Rows are points. The ring and each string are closed loops that go straight from each point to the next, and from the last back to the first. Before rounding, they use only three directions, however many columns there are. Count how often each string passes through the ring. Passing back the other way cancels.

Ring (9 x 3)
[[ 15   4  33]
 [ 40  13  19]
 [ 56  26  -3]
 [ 43  40 -21]
 [ 16  38 -26]
 [-19  12 -18]
 [-32  -6  -5]
 [-35 -16  24]
 [-24 -11  35]]
String (24 x 3)
[[ 46  51 -43]
 [ 23  61 -32]
 [  6  46 -17]
 [ -5  50 -33]
 [-14  26 -38]
 [-24  24 -15]
 [-15  24   3]
 [ -9   5  -2]
 [-18 -19  -9]
 [-48 -37 -10]
 [-55 -24  -2]
 [-33  14   8]
 [-13  12   4]
 [-15  -5  -8]
 [-24 -15 -26]
 [-22   0 -37]
 [  1  10 -21]
 [  8  17 -17]
 [ 21  34 -38]
 [ 34  59 -46]
 [ 30  59 -28]
 [  9  31  -1]
 [ 19  25  -9]
 [ 35  25 -24]]
Times through: 3

Ring (6 x 9)
[[ -9 -36  21  20  25 -17 -67 -13  -5]
 [ 29   4 -19  20  -2 -16 -45   2 -32]
 [ 19   4 -27   4 -21 -20   3  17 -32]
 [-13 -20 -25  -9 -24 -21  37  24 -11]
 [-44 -52  -1  -9  -6 -21  27  14  13]
 [-37 -57  33   8  23 -21 -39  -8  10]]
String (17 x 9)
[[ 36   8   6  25   7 -20 -72  -6 -42]
 [ 17  -3   2  12  -3 -22 -33   4 -32]
 [ 26  10   1   7 -14 -26 -20  10 -44]
 [ 29  17 -13   0 -28 -27   6  20 -48]
 [  5  -5  -6  -4 -22 -26  14  18 -30]
 [ -6 -21 -21   3  -9 -17   2  13  -9]
 [-13 -24 -42  -3 -20 -14  30  22  -1]
 [-36 -41 -44 -14 -26 -15  63  29  13]
 [-49 -53   6 -16 -12 -24  43  19  10]
 [-36 -46  21  -6   0 -25   7   8   1]
 [-25 -41  -1   3   4 -18  -9   5   4]
 [-34 -53  -4   8  13 -13 -19   0  17]
 [-46 -69  26  13  32 -15 -49 -13  24]
 [-16 -40  -8  16  16 -12 -40  -4   6]
 [-10 -42  31  27  38 -16 -92 -22  -1]
 [ 11 -23  -5  33  28  -9 -88 -16  -8]
 [ 31  -4  -6  35  21 -12 -93 -14 -25]]
Times through: 2
String (18 x 9)
[[-57 -61  17 -17  -6 -26  38  15  15]
 [-64 -73  16 -10   6 -21  21   8  27]
 [-48 -64   1   3  14 -14  -8   2  25]
 [-27 -46   5   7  11 -17 -22   0   7]
 [-30 -48  39   5  18 -24 -36  -6  -1]
 [-28 -53  58  15  35 -24 -73 -19   0]
 [ -5 -37  22  28  35 -14 -90 -20  -3]
 [ 13 -21 -18  33  24  -7 -81 -13  -6]
 [ -3 -24  -6  11   3 -17 -27   3 -10]
 [ -3 -21   5   8   1 -21 -24   3 -16]
 [ 13  -9 -23  15  -2 -15 -30   5 -19]
 [ 12  -6  -5   8  -8 -22 -19   8 -28]
 [ 27  14  -9   1 -25 -27   1  18 -47]
 [ 24  15 -40  -3 -37 -22  31  28 -39]
 [  4  -7 -45  -3 -28 -17  32  25 -17]
 [-14 -16 -36 -16 -37 -22  64  33 -12]
 [-34 -35 -11 -21 -29 -26  64  29  -3]
 [-51 -52 -14 -19 -20 -21  62  26  15]]
Times through: 2

Ring (9 x 14)
[[-38   6   7  38 -46 -35 -10 -49   8  -3  29  12 -32   8]
 [-44  -8 -20  17 -42 -13 -15 -19 -11  10  53   6 -33  -2]
 [-30 -10 -35  -3 -21  13 -16  19 -18  18  55   0 -25  -7]
 [ -9   0 -32 -11   3  28 -11  41 -10  15  35  -2 -12  -5]
 [ 16  20 -15 -10  29  31   0  46  10   1  -6  -1   6   6]
 [ 27  34   2  -2  37  21   7  33  25 -12 -35   2  15  16]
 [ 26  46  26  19  27  -4  12  -3  41 -25 -54   8  13  25]
 [  5  42  40  44  -6 -34   7 -44  43 -26 -39  14  -4  25]
 [-21  24  29  49 -35 -44  -3 -59  27 -16  -2  15 -22  17]]
String (27 x 14)
[[ -5  45  58  66 -26 -60   6 -80  51 -32 -39  20 -13  28]
 [-16  38  56  74 -43 -68  -1 -88  46 -24 -17  22 -26  22]
 [-22  16   2  17 -15 -19   4 -35  13 -18 -11   9  -7  23]
 [-17  15   3  21 -16 -15  -2 -22  12  -8   3   8 -13  13]
 [-28  16  27  57 -49 -46 -14 -55  21  -1  28  15 -38   4]
 [-21  13   6  29 -26 -20  -8 -24  12  -2  19   9 -22   7]
 [-29   2 -20   3 -18  -2  -3 -11  -5  -3  19   4 -14  11]
 [-55 -17 -31   9 -48 -11 -15 -22 -21  10  60   5 -34   0]
 [-63 -22 -21  32 -73 -24 -30 -28 -21  27  98   8 -58 -17]
 [-31  -2 -12  21 -35  -9 -17  -8  -4  13  51   6 -33  -6]
 [-18   6 -15   7 -13   2  -8   3   0   4  24   4 -16   4]
 [-21   1 -15  14 -22   1 -15   8  -3  14  45   4 -27  -6]
 [-24 -10 -28   9 -26  14 -26  31 -15  31  76   1 -36 -20]
 [-14  -8 -42 -14  -2  35 -18  54 -19  26  58  -4 -20 -14]
 [ -7   1 -45 -33  21  41   1  47 -14   3   9  -5   7   8]
 [ -6  12 -18  -7   9  15   1  16   3  -4  -1   1   0  12]
 [  8  20  -1  12   7  10  -7  23  15   4   9   3  -9   1]
 [ 31  30  -3  -1  35  31  -3  54  20   4  -9   0   5   2]
 [ 39  34 -13 -22  59  45  10  65  19  -8 -40  -4  26  15]
 [ 17  25 -17 -21  40  31  11  36  12 -14 -35  -2  21  21]
 [  0  21  -1   9   5   2   1   3  15  -8  -8   5  -3  13]
 [ 36  53  43  38  23 -12   5  -2  52 -18 -46  11   5  17]
 [ 42  60  46  32  35 -11  14  -7  57 -30 -72  11  17  28]
 [ 47  73  73  58  26 -35  15 -34  75 -37 -84  17  12  32]
 [ 19  51  51  51   2 -33   6 -36  53 -25 -45  15  -3  23]
 [  3  32  23  31  -3 -19   3 -24  31 -16 -22  10  -5  18]
 [ -2  29  11  16   4 -12   9 -23  24 -23 -32   8   4  26]]
Times through: 1

Ring (10 x 14)
[[-44  24 -45 -18   5 -30  10 -29  25 -16 -23  -4 -26 -28]
 [-44  18  -8  22  -8  -8   8 -47  15 -16 -10 -14 -19 -24]
 [-21   5  33  56 -10  15  -4 -43   2 -20  12 -20  -4 -14]
 [  9  -4  62  76  -9  34 -13 -32 -13 -26  28 -23  19  -3]
 [ 20  -1  62  74  -8  38 -12 -28 -23 -27  28 -25  35   1]
 [ 25  13  29  39  -2  27  -2 -20 -26 -27  11 -21  50   0]
 [ 26  16   6  14   6  13  -1  -7 -20 -27   3 -14  45  -2]
 [ 27  14 -24 -21  22 -10  -5  17  -4 -28  -4   0  26  -6]
 [  9  12 -51 -47  31 -34  -5  25  19 -26 -12  11  -7 -16]
 [-20  19 -57 -41  20 -38   3   1  27 -20 -21   7 -22 -24]]
String (27 x 14)
[[ 24  31 -37 -28  14  -6   9   2 -18 -26 -17  -8  51  -7]
 [-14  36 -37 -14   0  -9  17 -29  -7 -19 -24 -14  27 -17]
 [-16  37 -48 -26   4 -16  17 -23  -2 -19 -28 -10  22 -19]
 [ 25  15 -69 -71  41 -41  -5  44  16 -28 -17  16   4 -13]
 [ 53 -14 -48 -67  61 -44 -31  84  29 -35   7  31 -19  -6]
 [ 22  -3 -17 -17  30 -19 -17  28  15 -29   7   8  -7  -9]
 [-18  23 -26  -5   3 -11   8 -24   5 -20 -15 -10   5 -18]
 [-27  27 -35 -12   3 -17  11 -28   9 -18 -20  -9   0 -22]
 [ -6   8 -22 -10  16 -18  -5  -1  16 -23  -4   1 -11 -16]
 [-31  11 -49 -32  20 -41  -2  -1  37 -19 -16   9 -42 -27]
 [-72  34 -58 -20  -4 -36  21 -51  32 -10 -35  -7 -37 -37]
 [-50  14 -27   1   3 -26   3 -33  33 -15 -13  -3 -43 -29]
 [  8  -3  10  17  14  -3 -15   2  10 -26  13  -2  -7 -10]
 [-34  24  -7  21 -10  -1  11 -48   3 -17 -11 -18   2 -21]
 [-57  28   5  45 -25   7  18 -78   3 -12 -13 -28  -3 -25]
 [-17 -10  64  86 -13  27 -14 -45   4 -22  29 -22 -13 -11]
 [-35  13  51  85 -29  32   5 -75 -10 -17  11 -34  10 -14]
 [-19  15  33  59 -18  24   4 -55 -11 -20   6 -27  18 -12]
 [ 14  -2  31  41   5  15 -13 -11  -4 -27  19 -12  12  -5]
 [ 48 -25  75  71  11  34 -33  10 -12 -34  47 -11  19   8]
 [ 28  -8  35  38  11  15 -19   4  -5 -30  25  -8  15  -1]
 [ 61 -21  85  79   7  46 -31   8 -27 -36  49 -17  43  13]
 [ 27  14  63  77 -18  52   0 -42 -45 -27  20 -36  72   5]
 [-13  36   7  35 -20  22  19 -58 -27 -19 -12 -31  51 -11]
 [  1  16   2  18   1   6   2 -22  -7 -23  -1 -14  22 -10]
 [ 36  -1  16  16  17   9 -15  13  -9 -30  16  -6  26   0]
 [ 47  15  -5  -6  18   8  -5  16 -24 -31   3  -8  56   2]]
Times through: 1

Ring (6 x 14)
[[ -3  -2  -2 -11 -25 -25  40  46  23 -40  -1 -32 -11 -17]
 [ 14   3   4 -36   5  -1  49   9  23 -45 -27 -15  29 -13]
 [ 19   2   7 -36  28  14  30 -25   7 -20 -36  13  51  -3]
 [ 16  12   3 -10  13 -13 -33 -12 -23   2 -23  35  19  10]
 [ -7   3  -4  20 -22 -41 -39  31 -21  12  11  14 -29   4]
 [-22  -8  -8  25 -37 -43  -3  54  -1   4  26 -15 -42  -7]]
String (32 x 14)
[[ 28  22   5 -45 -17 -22  36  39  28 -86 -36 -29   9 -17]
 [ 28  19   6 -53 -16 -16  59  40  39 -96 -38 -40  16 -22]
 [ 20   7   5 -49  -6  -4  73  28  41 -79 -33 -38  26 -23]
 [ -7 -16   0 -16   8   6  60   4  23 -11  -7 -15  26 -14]
 [  3  -3   1 -17   3  -6  30   8  11 -17 -13  -5  18  -8]
 [ 15   8   4 -27   2  -9  21   9   9 -35 -25  -3  20  -7]
 [ 47  26  12 -66  21   6  32 -11  17 -77 -63   1  55  -8]
 [ 34   7  12 -59  48  32  45 -48  12 -34 -58  19  82  -4]
 [ 27   2  10 -46  52  31  28 -56   0  -9 -49  32  78   2]
 [ 47  25  12 -54  42  13 -11 -45 -12 -34 -64  41  67   8]
 [ 39  28   8 -38  16 -11 -27 -13 -14 -39 -48  30  33   7]
 [  3   0   1  -7   3 -12   2   4  -4  -3 -10  10  11  -1]
 [ -5  -8  -1   2  10  -6  -1  -7 -10  20  -3  19  15   2]
 [  5   2   1   3  15 -12 -36 -17 -28  26 -11  40  15  12]
 [ 32  33   5 -10   2 -35 -84  -2 -42 -11 -32  50   2  19]
 [ 29  31   4 -13  -7 -37 -65  12 -30 -24 -29  33  -4  12]
 [ 23  24   3 -15  -9 -33 -37  18 -16 -31 -24  17  -3   4]
 [ -6  -6  -2   6   3 -13  -7   2 -11  18   0  17   5   2]
 [ -8  -8  -2  10   9 -11 -16  -8 -19  32   2  27   8   6]
 [  7   4   1   4  18 -11 -47 -22 -34  31 -13  48  17  15]
 [ 39  32   7 -26  14 -21 -61 -14 -32 -22 -44  46  22  15]
 [ 33  25   6 -28  10 -17 -33  -7 -17 -29 -39  29  23   7]
 [ 19  15   4 -21   1 -17  -9   7  -5 -28 -26  12  14   0]
 [ -4 -12   1  -6  18   4  17 -16  -3  17  -8  16  28  -1]
 [ -2 -18   3 -16  39  26  36 -42   1  25 -17  22  55  -1]
 [ 29   3  11 -55  48  32  46 -48  12 -27 -53  18  80  -4]
 [ 42  19  11 -65  27  14  42 -19  19 -67 -61   2  62  -8]
 [ 31  20   7 -43   1 -12  19  12  13 -63 -41  -5  25  -8]
 [ -4  -9   0  -7   3  -6  26   6   7  -2  -5  -1  13  -7]
 [ -7 -14   0 -13   6   3  51   5  18  -8  -6 -12  22 -12]
 [  6  -6   3 -36  -1   2  78  19  39 -51 -20 -34  27 -22]
 [ 28  18   6 -53 -16 -16  60  40  40 -97 -38 -41  16 -22]]
Times through: 3
String (23 x 14)
[[  3  11  -2   4 -26 -42 -25  40  -9 -18  -1   1 -26  -1]
 [-11   7  -7  24 -48 -60 -32  67  -9 -12  20 -11 -56  -3]
 [-49 -28 -14  52 -46 -46   6  64   0  37  55 -22 -60 -10]
 [-32 -23  -8  26 -22 -25  23  36   6  23  30 -15 -24 -10]
 [ -7  -4  -3   2 -18 -26  13  33   6 -12   4 -11 -13  -8]
 [  8  17  -2 -14 -50 -52  18  79  23 -74  -5 -43 -39 -18]
 [-10  -6  -4  -8 -37 -30  55  63  34 -48   7 -49 -23 -23]
 [-20 -22  -4   1  -7  -6  55  21  22   0  11 -22   4 -15]
 [  3   0   0 -14  -6 -14  26  20  12 -24 -10 -10   7  -9]
 [ 34  25   7 -50 -10 -18  30  29  23 -86 -43 -21  18 -14]
 [ 33  14   9 -61  13   8  62   2  33 -76 -50 -19  48 -16]
 [  8 -13   6 -38  33  28  71 -28  24 -16 -29  -3  62 -12]
 [  3  -5   2 -16  11   0  25  -4   5  -7 -15   5  25  -5]
 [ 32  21   7 -40  10  -8   4  -2   2 -48 -43  10  31  -2]
 [ 41  18  12 -54  43  19   7 -45  -5 -32 -60  34  70   4]
 [ 17  -3   7 -28  52  28   7 -61 -14  20 -37  46  70   9]
 [  1  -6   1  -7  16  -1   4 -14  -8  13 -11  21  25   2]
 [ -9 -11  -1   2   6  -6  11  -1  -4  17   0  11  12  -2]
 [-13 -16  -2  13  20   0 -11 -23 -21  49   4  34  19   8]
 [ 26  28   3  -3  -1 -36 -82   1 -42  -2 -24  49  -4  18]
 [ 25  30   2  -9 -17 -44 -59  27 -24 -31 -22  22 -16   8]
 [  1   4  -2   4 -12 -29 -20  21 -12  -2  -2  11 -11   1]
 [-22 -18  -5  21  -6 -17   2  13  -8  33  18   7  -9  -1]]
Times through: 3
